Every row gives one point. To make a cloud, some directions were put in groups of two or more. Within a group, all points are equally far from the middle, so they leave a hole (a ring in 2 directions, a hollow ball in 3). The other directions are filled evenly. Then the cloud was stretched, turned, moved and blurred a little. How many holes are there, and how many directions does each take, smallest first?

Cloud (14 x 2)
[[ 0.78 -1.58]
 [ 3.42  1.70]
 [ 0.64  2.55]
 [ 3.77 -2.00]
 [ 2.69 -1.89]
 [ 3.36  0.17]
 [ 4.27  0.15]
 [-1.32  1.05]
 [-0.48  0.10]
 [ 0.72  2.58]
 [ 3.54 -0.56]
 [ 0.78 -3.87]
 [ 2.37  0.43]
 [ 2.53 -0.41]]
Holes: 0

Cloud (13 x 2)
[[ 0.51 -1.68]
 [ 2.40  1.94]
 [ 4.02 -1.27]
 [-3.21  1.13]
 [-3.88  0.61]
 [ 1.45  2.52]
 [-2.82  0.92]
 [-0.58 -2.38]
 [-1.19 -3.58]
 [ 1.00  1.81]
 [-0.31  3.16]
 [ 1.17  2.59]
 [-2.25  1.58]]
Holes: 0

Cloud (19 x 3)
[[ 3.13 -2.63  1.09]
 [-2.67  1.64  0.29]
 [-1.04  3.14 -0.57]
 [-2.54  1.52 -0.56]
 [-0.39 -2.30 -2.97]
 [-0.95  3.36  1.34]
 [ 1.24  2.38  2.56]
 [ 0.73 -3.31 -2.73]
 [ 3.03 -0.06  1.95]
 [-1.35  2.70  2.16]
 [ 1.31 -0.65 -3.18]
 [-0.51 -3.90 -1.93]
 [-0.19  0.98 -2.84]
 [ 0.61 -4.75 -0.92]
 [ 2.63 -1.30  2.45]
 [-0.32  3.43 -0.47]
 [-0.53 -2.82 -2.72]
 [ 3.14  0.13 -1.54]
 [ 2.42 -3.14  1.76]]
Holes: 1 (3)

Cloud (22 x 3)
[[-0.65 -4.71  0.62]
 [ 1.29 -2.98  2.40]
 [-1.20  0.51  2.49]
 [ 2.00  1.24 -2.49]
 [-0.52 -4.44 -1.68]
 [ 2.04  3.18  0.41]
 [-2.02  1.70  1.15]
 [-2.07 -2.14  1.40]
 [-1.03  3.09 -1.52]
 [ 1.91  1.81 -2.29]
 [ 2.25  2.53 -1.30]
 [-1.47  3.13 -0.51]
 [-0.99  1.84  2.20]
 [-1.38 -4.31 -0.52]
 [ 2.60  0.22 -2.17]
 [-1.15 -3.38 -2.26]
 [-2.04 -3.43 -0.28]
 [ 3.24  0.69  0.33]
 [ 1.01 -4.99 -0.50]
 [-1.26 -0.81 -2.98]
 [ 2.25  0.95 -2.36]
 [ 0.63 -2.40 -3.12]]
Holes: 1 (3)

Cloud (22 x 3)
[[ 2.83  0.26  1.35]
 [-2.88  0.99 -1.37]
 [-3.63 -0.12 -0.24]
 [ 2.52  2.30 -0.67]
 [-2.14 -3.39  2.62]
 [-2.62 -2.70  2.39]
 [ 1.76  1.37 -1.61]
 [-3.21 -1.06 -1.94]
 [-2.33 -1.60  2.64]
 [ 1.62 -1.77  2.49]
 [-1.20  0.11  3.54]
 [-3.73 -0.68 -0.20]
 [-2.31  1.42  2.77]
 [-3.08 -1.04  1.92]
 [ 1.87  0.24  3.21]
 [ 2.33  3.64 -0.89]
 [ 2.17  3.25 -1.14]
 [ 3.14  2.85  0.42]
 [-3.30  0.69 -0.83]
 [ 2.22  0.36  2.89]
 [ 1.07  0.95 -2.15]
 [-0.80 -3.16  3.08]]
Holes: 1 (2)
